Rows are points. To make a cloud, some directions were put in groups of two or more. Within a group, all points are equally far from the middle, so they leave a hole (a ring in 2 directions, a hollow ball in 3). The other directions are filled evenly. Then the cloud was stretched, turned, moved and blurred a little. How many holes are there, and how many directions does each take, smallest first?
In the rows, 128 means zero.

Cloud:
[[134  82]
 [146  85]
 [ 88 137]
 [ 94 107]
 [140 145]
 [147  85]
 [148 137]
 [142  83]
 [ 95 105]
 [158 119]
 [110 155]
 [106  94]
 [ 87 127]
 [103 154]
 [ 93 110]]
Holes: 1 (2)

Cloud (14 x 2):
[[131 169]
 [125 168]
 [109 100]
 [146 167]
 [ 93 114]
 [ 91 127]
 [129 167]
 [153 162]
 [ 94 134]
 [158 141]
 [150 165]
 [131 169]
 [ 99 147]
 [146 167]]
Holes: 1 (2)

Cloud:
[[133 137 177]
 [137 132 121]
 [112 168 105]
 [112 105 112]
 [106  97 149]
 [150 167 155]
 [111 138 180]
 [128  99 160]
 [126 170 172]
 [ 98 153 142]
 [ 90 146 166]
 [ 85 143 146]
 [112 128 176]
 [104 186 125]
 [ 88 130 151]
 [122 163 150]
 [124  80 134]
 [102 183 113]
 [110 113 130]
 [136 147 160]]
Holes: 0

Cloud:
[[137 146 157]
 [ 69 156 100]
 [101 129  99]
 [137 137 121]
 [ 90 111 107]
 [162 130  94]
 [152 140 166]
 [126 111 136]
 [162 114 116]
 [125 147 162]
 [121 112  75]
 [ 96 133 107]
 [112 101  86]
 [113  94  61]
 [106 134 106]
 [ 83 170 120]
 [112 138 116]
 [104 168 124]
 [184 116 112]
 [ 89 147 126]
 [ 78 156 112]]
Holes: 0

Cloud (27 x 4):
[[156 155 172 149]
 [129 106 132  98]
 [125 145  78 143]
 [115 144  88 138]
 [105 130 110 171]
 [149 146 159  92]
 [141 152 110 108]
 [170 156 139 169]
 [122 153 151 163]
 [154 121 131 168]
 [156 141 124 101]
 [126  92  97 108]
 [156 120 165 119]
 [198 153 159 134]
 [109 154 133 164]
 [202 144 141 153]
 [ 93 154 125 155]
 [142 132 173 142]
 [ 99 121 114 105]
 [139 128 156 156]
 [111 104 151  92]
 [104 119 148  89]
 [ 97 123  94 123]
 [107 143  90 147]
 [162 141 169 141]
 [197 160 159 146]
 [179 152 150 159]]
Holes: 1 (2)

Cloud:
[[138 117 143  99]
 [181 147 135  88]
 [180 132 134  92]
 [137 141 153  85]
 [110 113 161 145]
 [126 106 139 168]
 [130 117 162 122]
 [156  88 121 145]
 [108 135 124 176]
 [188 158 126 104]
 [ 97 126 177 155]
 [121 131 178 118]
 [118 177 135 148]
 [193 146 130 115]
 [159  98 127 153]
 [149 190 162  87]
 [ 87 122 152 131]
 [ 88 120 141 127]
 [151 169 125 144]
 [ 95 105 133 144]
 [ 78 132 146 162]
 [ 89 121 107 146]
 [150 129 159 101]
 [141 154  91 119]
 [ 96  99 104 154]
 [132 173 120 104]
 [182 154 122  88]
 [124 147  90 126]
 [126 174 120 114]
 [140 167 150  78]
 [109 137  97 153]]
Holes: 1 (3)

Cloud (30 x 4):
[[136 153 182 107]
 [ 81 124 109 144]
 [137 112 125  75]
 [ 76 116 132 111]
 [124 103 187 107]
 [123 150 113 166]
 [130  81 118 150]
 [ 83  97 119 134]
 [116  97 166 158]
 [118 147 130 171]
 [112 165 159 103]
 [ 79 143 127 145]
 [138  83 132 156]
 [146 145  98  97]
 [129 149  97 156]
 [126 119  81 138]
 [132 140 190 111]
 [112 136 159 169]
 [159 167 140 108]
 [127 150 105 161]
 [114  92 165 154]
 [ 97 159 151 104]
 [158  91 103 124]
 [136 100  87 132]
 [ 91 100 145  96]
 [181 112 138 142]
 [136 118 150 173]
 [ 84 108 109 140]
 [114 148 186 123]
 [147 108  86 119]]
Holes: 2 (2, 2)
